Each row is a point. Any point is a mix of the corners, with weights that add up to 1. It lies inside the corners' shape when no weight is negative. Say inside or outside, and name the corners with a negative weight.
(in the rows, 128 means zero)

Corners:
(1): [ 69 119]
(2): [147 138]
(3): [192 117]
Points:
[174 123] => inside
[211 128] => outside (1)
[ 97 124] => inside
[ 88 132] => outside (3)
[171 123] => inside
[ 78 116] => outside (2)
[166 125] => inside
[181 106] => outside (2)
[ 61 125] => outside (3)

Corners:
(1): [ 86  19 100 167 188 142  95 150 187]
(2): [166  86 139  64 115  77  88 133 160]
(3): [ 46 107 100 116 127 134 136 114 141]
(4): [106 158  90 155  96  52 184 104 156]
(5): [ 50 135  94 140  76 110 198 182  60]
(6): [166 104 159 157 182 128  73  61  93]
(7): [133 103 188 119 205  63 120 117 171]
(8): [154 136 143  97 104  94 198 107 114]
(9): [177 172 217 177 138 129 102  63 111]
(10): [ 99 138 133  98 225 179 126 186  96]
Points:
[142  92 160  95 164 128  92 125 153] => outside (4, 5, 6)
[ 86 133 105  99 115  95 160 122 111] => outside (1, 9)
[112 103 104 153  79 105 145  99 116] => outside (7, 10)
[124 115 136 137 125  91 136 111 126] => outside (10)
[134  99 142 116 175  89 136 126 133] => outside (3, 9)

Corners:
(1): [117 149  68 127 120 168 149 131 103 122 103 124 135  74 181  82 109 169
 139  81]
(2): [137 139  13 148  76 159 100  71 118  96 148 132 119 172 122 100 146 198
  86 184]
(3): [169  59 118 122 128 183  96 206 105 178  83 106 163  96  87 173  95 119
 122  77]
(4): [ 79 221  82 235  96 126 151 149 165 100 206  85 116 161 195 187 152 208
  65 191]
(5): [ 48 106  73 169 122  90  65 203 174 137 189 180  85 164 181 133  74 148
 122 120]
(6): [ 95 163 107 165  80 132 161  78 165 153 132 196 107 146 129 188 175 179
 117 158]
(7): [104 104 170  46 173 171  75 176  65 182  46 116 175 116 131 153  74 109
 110 130]
(8): [115 133  94 166 114 141 160 146 125 110 157 143 129 110  94  61 193 154
  40 168]
(9): [182 105 190 133 170 197  46 121 123 127 104 112 150  78  82  79  86 134
 134  96]
(10): [ 59 126 139  83 121 121 101 141 141 167  91  69 205 116  41 181  84 110
 135  76]
(11): [175 100 103 102  90 124  82 101 168 170 140  97 136 118 177 116 165 106
  66 100]
(12): [145 154 123  67 133 183  45 199 124 227  74 111 161  69 110 104  80  80
 148 137]
(13): [ 93 147  87 146  97 139 120 165 220 117 120 129 106 164 165 155 204 248
 111 183]
(14): [107 196 113 164 111  64 146 174 188 107 122 119  71 213 134 174  96 159
 121 120]
(15): [102 165 100 145  54  75 114 207 162  47 201 186 140 147 144 191  96 201
 126 131]
(16): [152 125  72 101 183 156 153 107 167 117 141 111 130  83 129 128 104 149
 104 169]
(17): [163 126  91 155 177  83  94 104 101 168  95 120 187  96 136 107 139 144
 128 141]
(18): [135  87 120  80 135 146  37 162  60 149  92  63  82  50 115 186 117  65
 174  97]
(19): [ 99 103 194  99  51 114 121 161 134 195 104  66 160 120  96 153  52 147
 141 166]
(20): [177 128  94  79 162 141  84 125 102 201 153 117  96  85  95  95 130 203
  76  79]
(21): [156  98 123  85 155 159 102 152  86 175 160 103 153 151 110 109 135 102
 189 104]
Points:
[132 147  92 142  96 143 127 136 166 139 170 132 129 133 118 112 119 155
 107 119] => outside (7, 13, 17, 18)
[101 143  87 155  97 131 120 170 146 116 135 116 127 144 170 147 125 155
 118 168] => outside (6, 9, 10, 20)
[126 129 107 135 124 140 118 144 126 136 132 124 134 113 112 109 142 148
  93 137] => inside
[125 136 100 148 116 139 116 150 140 127 137 132 118 132 156 133 125 155
 122 147] => outside (10, 20)
[124 125 121 130 111 121  87 154 136 154 130 118 136 133 119 146 134 145
 109 133] => outside (1, 16)

Corners:
(1): [105 129 151 135 121 183 111 143 144 141 116  86 125 141 172 191 124 152
 109 119]
(2): [132 114  95 120 155 133 117 124  61 113 172 102 146  98 130 126 169 150
 151 133]
(3): [ 56  74 103  59 170  83 170 183 175 136 116 113  86 173 136  95 113 143
 169 165]
(4): [120 134 129  84 137 172 142 136  90 138  48 138 115 137 249 135 112 116
 183 148]
(5): [125  78 150  71 182 127  78  73 173 104  47 150 143 133 121 111 124 129
 130 170]
(6): [120 171 151 108 145 206 140  97 129  89  76  58 126 179 145 211  54 117
 165  62]
(7): [ 59  33 162 134 241 119 127 123 143 109 158 158 185 115 143 151 170 179
 177  93]
(8): [179 171  90 162 106 117 125 158  76 160 151  84 105 170 160 111  58  64
 168  93]
(9): [121 130 137  96 109 187 192  78  58 180 171 151 193 126 163 189 106 174
 117  47]
(10): [115  86 132  41 113 126 133 148 108 150 135 168 115 167 148 155  72 184
 190 122]
(11): [134 154 206 133 207 137 171 143 132 164 203  96  69  85  98 155 105 113
 106  48]
(12): [131  77 156  61 105 143 120 105 200  74 110 148 125 160 117 155 156 138
 120  86]
(13): [120 151 171 165 162 115 159  78 135 154 122  69  90 210  92 118 186 151
 214 108]
(14): [154 113  91 185 156 167 157 121  74 145  96  60 134  86 123 158 153  83
 189 111]
(15): [ 28 178 114 141 155 151 107  90 113 183 143 160 108 169 154 203 164 151
 115 111]
(16): [ 47 143 203 200 192 189 145 127  69 152 200 137 129 144  72 108 157 133
 138 128]
(17): [194  91 116 109 143 157 155 126  67 141 106 169 150 160 178 165 127  92
 149 224]
(18): [115 122 130 184 135 134 140  99 154 144 104 105  42 131 194  96 125 123
 179 219]
(19): [142 143 118 105 122  21 180 134 118 132  63 125 109 160 128 115 105  97
 205 176]
(20): [156 184 102 158 136 186 193 180 209 124 114  81 113 130  92 130  72 138
 227 107]
(21): [ 65 139 112 156 189 151 161 118 103 113 109 155 135 126 125 165 120 173
  79  50]
Points:
[122 115 138 118 158 141 126 110 132 130 104 118 123 137 137 136 127 130
 151 134] => inside
[131 125 121 126 144 146 173 152 107 123 143 122 128 121 135 133  99 127
 168 110] => outside (1, 5, 13, 15)
[113 132 144 120 149 135 143 121 127 135 127 119 115 153 141 142 123 141
 155 120] => outside (14)
[111 116 131 126 162 156 151 121 120 126 114 133 133 128 147 154 131 131
 139 130] => outside (8, 10, 13)
[ 59  91 133 159 210 165 123 142 167 116 117 136 112  98 137 135 173 147
 123 158] => outside (6, 8, 9, 10, 13, 19)

Corners:
(1): [121 132 118 121 141 142 124 101 147 117  82 133 139 150  98 119 140 132
 137 101]
(2): [117 138 140 113 144 111 129 146 135 115 145 138 161 147 159 142 129 134
  96 111]
(3): [138 119 109 105 124 123 122 148 138 106 142 137 161 129 107 108 109 103
 125 144]
(4): [101 135 111 124 112 142 122 158 148  99  94 152 148 142 130 140 113 115
 114 136]
(5): [126 126 127 120 118 151 127 129 114 125 137 131 120 132 107 109 118 141
 146 139]
(6): [108 138 111 124 144 133 126 146 141 129 133 144 112 146 107 142 114 119
 123 104]
(7): [128 140 112 130 132 128 110 152 138  95 131 142 153 140 201 107 134  95
  77 145]
(8): [113 145 127 145 139 130  98 158  91 125 119 130 150 126 112 125 135  82
 148 145]
(9): [127 131 126 142 118 114  79 146 124 178 129 138 139 125 143 126 117 119
 137 153]
(10): [115  96 141 109 137 139 121 148 141 105 146 161 121 120 122 136 101  99
 140 137]
(11): [133 127 144 131 123 140 124 115 151 104 136 153 116 137 110 144 105 136
  95 143]
(12): [133 109 109 135 121 137 129 134 108 108 134 121 140 143 134 138 159 117
 132 120]
(13): [102 144 115 129 131 136  94 156 139 111 145 156 125 125 134 111 161 141
 122 150]
(14): [120 129 128 147 133  97 129 145 128 102 106 148 134 126 120 120 123 122
 134 147]
(15): [ 98 134 121 136 109 123 129  75 154 107 153 130 132 120 116 129 116 138
 124 130]
(16): [126 139 129 112 127 128 137 131 139 125 146 143 123  87 125 141 107 140
 128 148]
(17): [105 141 150 123  95 134 127 127 128 108 143 156 111 100 111 119 129 141
 100 112]
(18): [121 100 131 139 145 143 120 105 144 108 122   7 145 159 111 110 115 139
 155 130]
(19): [130 135 143 130 116 124 121 146 152 129 131 119 120 147 115 132 114 124
 140 113]
(20): [119 120 133  86 125 136 112  78 131 166  84 111 132 137 103 147 130 123
 133 141]
(21): [115 133 143 122 143 158 140 146 104 227 121 110 115 136 108 118 154 119
 148 110]
Points:
[118 136 126 128 126 130 121 147 132 128 136 152 127 124 126 127 125 123
 123 131] => outside (18, 20)
[117 127 129 123 127 134 124 133 131 116 130 127 131 129 120 127 122 123
 128 135] => outside (1, 9)
[120 128 129 119 129 139 118 154 123 137 134 122 133 132 130 128 128 116
 128 131] => outside (1, 11, 14, 15)
[116 134 129 130 130 136 122 123 124 152 116 104 136 140 129 136 137 119
 132 113] => outside (3, 5, 10, 11, 13, 14)
[119 129 125 124 127 129 117 129 136 115 123 136 134 132 121 129 123 124
 125 133] => outside (21)
[120 134 123 127 124 135 119 128 133 126 122 127 132 132 120 122 128 126
 126 134] => outside (2, 10)

Corners:
(1): [178 113 105 112  80 112 180  67 126 183  82 147 109  84  93  78 124 173
 161  55]
(2): [ 83 129 110 125 105 161 154  13 220  97 144 108  52 150 131  80 103 104
  47 158]
(3): [120 139 192 116  60 138 126 165 111 231 133 152 219  89  65 193  75 108
 145  87]
(4): [149 165  94 168  85  82 164 108  74 113 159 114 156  60  46 143 179 153
 103 138]
(5): [ 66 106 202  67 155  50 118  93 147 117 108 128 166 135 149  49 166  70
 159  80]
(6): [142 164 116 140  62 138 156 175  56 163  95  67 150 191 121 129 118 117
  99  86]
(7): [124  51 139  69  66 187 102  46 175  90 110  77 123 143 103 130  63 118
 204 127]
(8): [121  82  96 128 119 103 170 156 126 101 125 105 138 131 111 230 165 102
 118 112]
(9): [136 120 141  48 142 190  72 137 111  41 194 121 157 178 119 130  84  98
  57 129]
(10): [ 65  41 158  59 190 130 131 192 172  66 120  85  76 116  50  76 168 135
 163 163]
(11): [ 73  98 111 187 122 146 144 170 167  44 108 120 114 114 141 147  84 141
 106 190]
(12): [168  62 172  47 180 178 178  64  92 169 239  74 121 139 207 151  54  76
 141  58]
(13): [100 107 125  88 192 137 150 160 161 115  81  99 150 134 118 135 106 100
 223 145]
(14): [133  99 168 101 163  89 139  64  91 157 186 105 123  96 150 104 103  93
  87 173]
(15): [175 136 143 147  98  70 207 173 182 162 144  85 122 139  85 180 101  74
  96  75]
(16): [129 170 113 110  45 101 113  93 111 123 129 108 133  63 120 106  97 159
 118 113]
(17): [158 107 208 114 160 153 145 124  65 192 144  81 153  67 132 181  91 107
 142  84]
(18): [142 112 173 118 106 138 136  93 159 167 165  97 113 116 123 187 133 173
 183 122]
(19): [145  87 106 145 153 158 139  79  48 127 165  45 228  84  79  97  57 158
  31 165]
(20): [139  95  87 174  83  72  70  81 124 136 211  65  86  91 168  85 145 115
 105 116]
(21): [ 91 103 116  99 145 118 107 101  88 111 162  97  71 129  88 107  48 103
 109  84]
Points:
[117 112 131 118 113 118 145  94 130 132 130  98 125 107 119 110 107 113
 119 115] => outside (9, 18)
[133  96 127 132 130 149 180 159 189 113 121 114 123 126  53 198  95 119
 123 130] => outside (5, 6, 12, 14, 16, 20)
[128 147 152 110 103  91 120  95 106 152 144 111 134 108  93  79 125 125
  91  98] => outside (7, 8, 11, 12, 13)
[130  98 143 112 132 127 137 145 112 137 136  93 151 121 105 146 110 116
 152 104] => outside (2, 14, 16)
[119 105 134 111 119 120 136 119 129 120 135 100 126 106 106 113 116 130
 127 124] => inside
[121 101 138  96 128 126 137 105 138 112 143  90 116 130 121  86 118 122
 128 130] => outside (3, 8, 17, 21)
[112  85 147 108 154 127 130 109 142 107 173  94 124 122 124 136 115  98
 120 136] => outside (1, 6, 16)
